Each row is a point. Two turns around zero, p and q, are shown by what they do to some points. Where does a point land after both, in the order given? Backwards means that the second turn is done in reverse. Each puzzle has new turns, and all numbers are rounded.

Turn p:
[  3 -47  -3] -> [  2 -47   1]
[ 5 42 10] -> [ 4 42  8]
[ 21  34 -12] -> [25 32 -8]
[ 11 -27   6] -> [  8 -27  10]
[-26 -45 -18] -> [-22 -45 -22]
[-14  43  16] -> [-16  44   9]
Turn q:
[ 34  43 -16] -> [ 24  40 -33]
[-21 -44  36] -> [ -9 -33  50]
[-8 22 -8] -> [-12  18 -12]
[ -5 -21 -12] -> [ -3 -24  -5]
Where do these land?
q, then p: [  5 -45  11] -> [  5 -38  27]
p, then q backwards: [ 41  11 -13] -> [44  2  7]
p, then q: [-48  17  24] -> [-53  16  12]
q, then p: [  2  17 -22] -> [  4   8 -26]

Turn p:
[12  7 19 11] -> [13  5 19 11]
[-11 -27  13 -28] -> [-16 -27  13 -25]
[  2  -9 -23 -21] -> [ -2  -4 -20 -25]
[ 1  8 -3 27] -> [ 8  6 -6 26]
[-7 12 -7 -4] -> [-9 12 -6 -1]
[ 3  9  1 15] -> [ 6  8  0 15]
Turn q:
[-10  14  -7 -10] -> [-13  13   5 -10]
[  6   6  -6 -22] -> [  4   8   4 -22]
[ 7 -4 17 14] -> [10 -9  7 17]
[ 33   4 -10   3] -> [ 30  15 -10   0]
[ -7 -32  -6   4] -> [ -4 -26 -21  -1]
[ 4 -1 -4 16] -> [ 3  3 -9 14]
[-33  14  16  -4] -> [-31  -3  24   3]
Where do these land?
p, then q backwards: [-5 -3 12  8] -> [-5  1 13  7]
p, then q: [ 7 16  7 -3] -> [ 3 10 16  3]
q, then p: [-19  22   4   0] -> [-21   7  14  13]
p, then q: [  6  -7 -12   7] -> [  7   4 -14  -2]
p, then q: [  3 -48  -7 -18] -> [  8 -34 -22 -32]
q, then p: [ 8 20 -4  7] -> [ 3 20  5 10]

Turn p:
[-20 -16  -9   2 -12 -10  -1  -2] -> [-21  -4  -8  -1 -16 -14  -1   0]
[ 5 13 15 17 -2 20  8  8] -> [ 1  2 18 22 11 17  3 -4]
[-15 -23  -1   1   9 -14 -10   2] -> [-14 -15  -7  -8  -1 -19 -16   2]
[31  4  8 15  8 13  3 12] -> [ 25 -10   7  20  11  18  -4   4]
[ 28   2   3  -4 -20   6   9   9] -> [ 20  -1   8  10 -17  17   9  14]
[ 20  12 -13  11   0  22  -8   6] -> [ 15   7 -12  18   4  24  -5  -5]
[-17   0 -11 -16  17   0  11 -11] -> [-13   1 -13 -20  15  -5  13   1]
[-14  16  -6 -14  11 -13 -12 -24] -> [  1  18  -8 -26   7 -16   3 -18]
[-24 -11   7 -14  -4 -13  -9  16] -> [-21   4   7 -12  -7 -15 -16  16]
[-19   7  -9  -5   3 -31   8 -13] -> [ -6   9  -6 -12   1 -34  15  -3]
[ 25  -4  17   9 -10  21   2  -4] -> [ 15 -14  16  11  -7  26   1  -8]
Turn q:
[ 18   2  -7   4  10   4   7 -24] -> [ 12   3  -2   0  11   8   6 -28]
[ 14  -2 -14 -15  13   4  -3   1] -> [ 13  -1 -20 -13   4   8  -1  -3]
[-20  13  18  13 -16   5 -23  19] -> [-15   8  25   7 -11   6 -16  29]
[-10   3   8   6  16  -2   1   4] -> [-8 -8  6 -1 17  0 -3  6]
[-24  11   0  21  -3 -14   3  11] -> [-18   4   7  23  10 -13  -9  14]
[ 5 13  5  2 -9 -4 10 11] -> [ 3 15  4  4  2 -7 10 11]
[  7  -6 -17 -25   4   2   2 -25] -> [  3   1 -21 -18  -6   1  -2 -29]
[  0  -4   4  -8   8   6  20 -11] -> [ -7  -5  -3  -9   7  -2  18 -13]
[ -6   4  23  15  -6 -26  -2  10] -> [  2  -1  25   9   6 -25  -6  15]
[ 17 -33 -20 -12 -19  25 -16   4] -> [ 18 -14 -20  -1 -41  24   2  -2]
Where do these land?
q, then p: [-13 -11   9   0 -21   6  -8  -5] -> [-14   3  15   3 -21  -1  -1  -4]
p, then q: [ -2   6   8  10 -19   1 -10  14] -> [-2 10 22 10 -5  4 -8  7]
p, then q: [-12   9   8   9  -3   5  18  -4] -> [-15  -4  11   4  13  -6  12  -4]
q, then p: [ 25   9   3 -48  21  -1  12   3] -> [ 19  11 -21 -36   6   7  21  30]
q, then p: [-10   2  -2   8 -16 -16  -6  -5] -> [  2   7   8   8  -9 -16  -9 -12]
p, then q: [-9 -5  6 10 18 -4 -5 -2] -> [  1 -16   1  -4   8  -5 -15  -7]
q, then p: [33  7  3  1 -4  7  0 -9] -> [24  1  8 -2  3 18 16 -5]
p, then q: [ -2   5 -38  -1  36   7  -8   0] -> [  5  -1 -41   3  23  15 -18  -9]
q, then p backwards: [-11 -21   3  13 -10  -7   7   9] -> [  1 -17   2  17 -10 -10  14   7]
